Every row gives one point. To make a cloud, some directions were put in groups of two or more. Within a group, all points are equally far from the middle, so they leave a hole (a ring in 2 directions, a hollow ball in 3). The other directions are filled evenly. Then the cloud was stretched, turned, moved and blurred a little. Count the holes, and give their numbers of directions, smallest first.

Cloud:
[[ 4.4 -5.6 -5.5]
 [ 6.1 -3.9 -0.9]
 [ 2.2 -7.2 -0.6]
 [ 3.7 -3.0 -4.8]
 [ 3.3 -3.0  1.2]
 [ 3.7 -0.9  1.0]
 [ 6.8 -1.8  2.3]
 [-2.5  1.2  6.5]
 [-4.5 -3.0  6.4]
 [-7.1  2.0  0.8]
 [-2.5 -6.4 -4.0]
 [ 0.1 -9.2  4.0]
 [ 2.0 -3.1 -3.5]
 [ 4.8  3.3 -4.2]
 [ 1.4 -1.1  4.4]
 [-7.2 -4.6  3.5]
 [ 2.3  1.5  8.1]
 [ 3.8 -2.6  6.0]
 [-6.6  0.3  3.8]
 [-7.1 -5.9 -1.9]
 [ 2.4 -1.4 -2.3]]
Holes: 0

Cloud:
[[ 0.8  1.5 -5.6 -6.9]
 [-2.0 -2.3  0.1  7.5]
 [-0.3 -1.6 -3.0  6.0]
 [-8.6 -0.1 -1.1 -1.2]
 [-1.6 -4.6  1.8  6.3]
 [-5.9 -1.6  4.7  2.1]
 [ 4.3 -0.2 -5.8  0.1]
 [-2.8 -6.2 -1.6 -7.2]
 [-7.8 -0.4  3.0  1.9]
 [-5.3 -1.7  4.9  3.0]
 [-2.4 -3.3  1.9  7.0]
 [-1.3 -5.4 -0.3  5.9]
 [-1.5 -4.7 -0.8  6.2]
 [ 4.6 -2.1 -5.3 -7.2]
 [ 5.9  1.5  3.2  1.1]
 [-0.9 -7.9 -2.6  2.1]
 [-1.9 -2.5  5.9  1.9]
 [-1.7 -5.8 -3.9  3.6]
 [ 5.2 -0.8 -6.1 -3.1]
 [-7.6 -3.6  0.2 -3.5]
 [-1.8 -8.3 -3.2 -5.0]
 [-8.1 -1.2 -3.0 -2.3]
 [ 0.5 -1.3 -0.7 -9.1]
 [-2.1 -4.0  2.9  6.3]
 [-3.5 -1.5  2.5  7.2]
 [ 0.5  2.5 -1.0 -7.8]
 [-0.2 -3.4  5.3  3.1]
 [-3.9 -3.5 -6.7 -1.1]
 [ 2.5 -7.6 -3.1 -6.0]
 [-6.9 -0.4  3.7  3.4]]
Holes: 2 (2, 2)

Cloud, 55 rows:
[[  4.8   2.4   7.0  -6.7  -3.5   4.4]
 [ 10.6  -2.9   5.4   0.0   1.5   2.5]
 [ -6.5   4.5   0.3   2.0  -4.5  -2.8]
 [ -3.0   3.6  -9.5   3.1   0.2  -3.6]
 [  4.8  -7.9   5.8   0.8  -1.5  -2.6]
 [  3.2  -2.8  11.9  -2.9   0.8   3.8]
 [  5.8   6.8  -2.4  -2.4  -1.8  -3.2]
 [ -0.4   0.4  -1.1   3.1   5.8   7.0]
 [  2.4  -4.3   7.9   0.2   1.4  -2.4]
 [  3.9  -2.5   0.7   5.0  -1.4   5.5]
 [  2.3  -1.8  -0.4   8.8   0.4   2.9]
 [  7.6  -5.3   3.1   1.5   1.7  -3.8]
 [  1.2  -1.0  -2.9   6.5  -4.7   0.0]
 [  2.3   6.2  -5.3  -0.5   0.0  -5.9]
 [  3.6  -2.0   1.8  -2.3  -6.7  -5.1]
 [ -1.4   1.5   0.9   9.4  -3.1  -2.9]
 [  2.6   2.2   8.2  -6.5  -3.9   3.3]
 [ -6.6   5.5  -0.2  -4.0   0.8   0.9]
 [  3.5   8.8  -2.6  -2.2  -0.1  -0.5]
 [ -1.0   1.8   5.1  -4.1   5.4   3.5]
 [ -4.2   3.4  -2.4   5.9  -4.9  -4.0]
 [ -4.0   6.2  -3.4  -1.9  -1.0   5.9]
 [  5.4  -2.4  -0.3   2.6  -3.8   3.6]
 [  3.2  -1.0   1.7 -10.4   3.1   4.5]
 [  0.8  -6.4   4.7  -1.5   2.3   9.3]
 [ -1.5  -0.9   7.2  -0.6   4.0   0.8]
 [  0.2   4.8   2.5  -9.5  -0.2   2.0]
 [  2.5  -5.4   8.4  -2.1  -4.7  -0.3]
 [  2.5   9.2   0.9  -1.6  -1.2   2.0]
 [  1.8   6.9  -2.1  -3.3   4.7   2.3]
 [ -4.6   5.3   3.8  -1.2  -4.0  -1.8]
 [ -1.2   4.4  -7.5   0.7   3.6   3.1]
 [  2.4   2.5   3.8   7.3  -2.3  -4.5]
 [  0.9   2.1   9.8   1.4   3.6   6.0]
 [ -4.1  -3.4   0.6  -1.3   4.1   8.2]
 [  3.3   8.8   0.2   0.8  -1.6   0.6]
 [  5.2   2.6   3.7   6.7   3.8   1.3]
 [ -2.1   3.4 -10.1   2.5  -1.0  -2.0]
 [  6.3  -3.9  -4.3  -3.4   1.9  -4.1]
 [ -3.7  -5.9   2.5   7.2  -1.5   0.5]
 [  1.2 -10.0   2.3   0.7  -0.1  -0.5]
 [ -1.9  -1.9   0.6   8.8   2.5  -2.4]
 [ -4.3   4.8   0.9  -4.8  -1.2  -2.6]
 [  0.2   1.9  -5.8   4.5  -4.7  -0.3]
 [ -4.6   4.6  -5.2   1.2  -1.0  -5.8]
 [ -1.3   2.2   5.4  -0.2   6.1   5.8]
 [  7.7   4.5  -1.1  -3.6  -3.2  -2.3]
 [  5.1  -0.2   6.2  -6.2  -4.0   5.8]
 [ -1.5   4.7  -0.9  -0.8   6.2   5.4]
 [  7.2  -1.6   0.9   1.3   4.0  -3.9]
 [ -5.3  -4.5  -0.1  -2.2   3.2   6.7]
 [ -1.3   3.3   3.1  -4.9  -4.3  -3.8]
 [  5.4  -1.4   1.9   3.3   3.6  -4.6]
 [ -0.6  -6.8   1.3   6.1  -3.8  -0.5]
 [ -0.9  -7.9   6.8  -0.2  -3.2   4.2]]
Holes: 3 (2, 2, 2)

Cloud:
[[  1.5   2.6   0.5   4.7  -0.6   3.6]
 [  2.7  -9.7  -1.1   1.3   3.5   1.9]
 [ -1.8   0.4   0.8   4.3  -3.5   1.5]
 [ -1.3  -2.9   0.5  -0.4  -7.2  -0.1]
 [  2.2  -7.4  -0.1  -2.3  -4.2  -1.6]
 [  1.7  -7.2  -4.2   0.5  -3.4   3.0]
 [ -3.8  -2.7  -6.8  -5.5  -1.7  -8.0]
 [  3.6   1.5  -0.4  -4.0   8.2  -2.5]
 [ -6.7  -6.9  -7.5   0.5   3.3  -4.3]
 [ -9.8   1.0  -2.0  -0.3  -5.5  -4.5]
 [  2.8   1.4  -3.6   3.8   1.5  -7.6]
 [ -0.1  -4.1   4.1  -3.4  -5.4  -2.2]
 [  6.4   1.3  -4.7   3.7   3.4   2.7]
 [  0.0  -0.1  -5.1   3.5   1.6  -9.2]
 [  1.5  -1.8  -0.3  -2.8   7.2  -7.7]
 [ -0.9  -8.2  -7.9   5.7   0.7  -1.9]
 [  0.9  -7.3  -0.5  -0.6   5.3   3.1]
 [  3.4   1.8   2.3  -7.7   0.3   6.0]
 [  4.0   0.9  -1.0  -8.3   4.9  -0.6]
 [  5.6   6.9   1.9  -3.3  -4.5   2.9]
 [ -6.5  -5.4  -7.4   0.2   3.7  -0.9]
 [  6.0   1.5  -6.1  -2.3  -1.0  -0.7]
 [  6.5   4.7  -0.8  -3.8  -4.0   1.0]
 [ -6.4   2.4  -0.8  -1.1  -0.6 -10.4]
 [  2.1   1.6  -2.8   3.8   0.5  -8.1]
 [ -4.0  -1.6  -2.9   4.4  -1.7  -8.4]
 [ -3.0  -2.1   6.5  -1.7  -1.2  -3.3]
 [  3.4  -4.2   1.3   1.7   5.1   4.4]
 [  5.7   3.0  -2.2   3.9   1.9  -4.8]
 [  0.3  -0.2  -6.8  -0.1   4.8  -8.0]
 [  6.6  -3.5  -0.4  -4.8   5.9  -4.0]
 [ -7.0   9.1   1.7  -5.2  -0.3   0.9]
 [ -3.1  -6.7  -7.0   6.1   0.9  -4.3]
 [ -4.2   7.1  -0.4  -3.1  -1.4  -8.8]
 [ -0.6   1.6  -8.3  -1.9   4.1   1.8]
 [ -4.1  -0.5   3.3  -1.1   4.0   0.9]
 [ -0.9   0.7   0.6   4.9  -2.4   1.9]
 [  7.0  -0.2   4.5   0.6   3.8  -5.4]
 [  4.7  -9.9  -1.2  -1.7   1.5  -3.5]
 [ -3.3   0.7  -1.7  -1.5   4.4  -9.9]
 [  3.3  -9.3  -2.2   0.2   0.6   3.2]
 [ -0.6   4.1  -6.7  -4.6  -1.7   2.6]
 [  1.9  -2.2  -2.2  -7.8   4.0  -5.3]
 [ -1.6   4.5  -2.2  -1.3   4.2  -7.8]
 [ -2.4   5.2  -4.0  -0.4   5.2  -0.1]
 [  0.9  -4.0   3.9  -3.9  -5.1  -3.5]]
Holes: 3 (2, 2, 2)
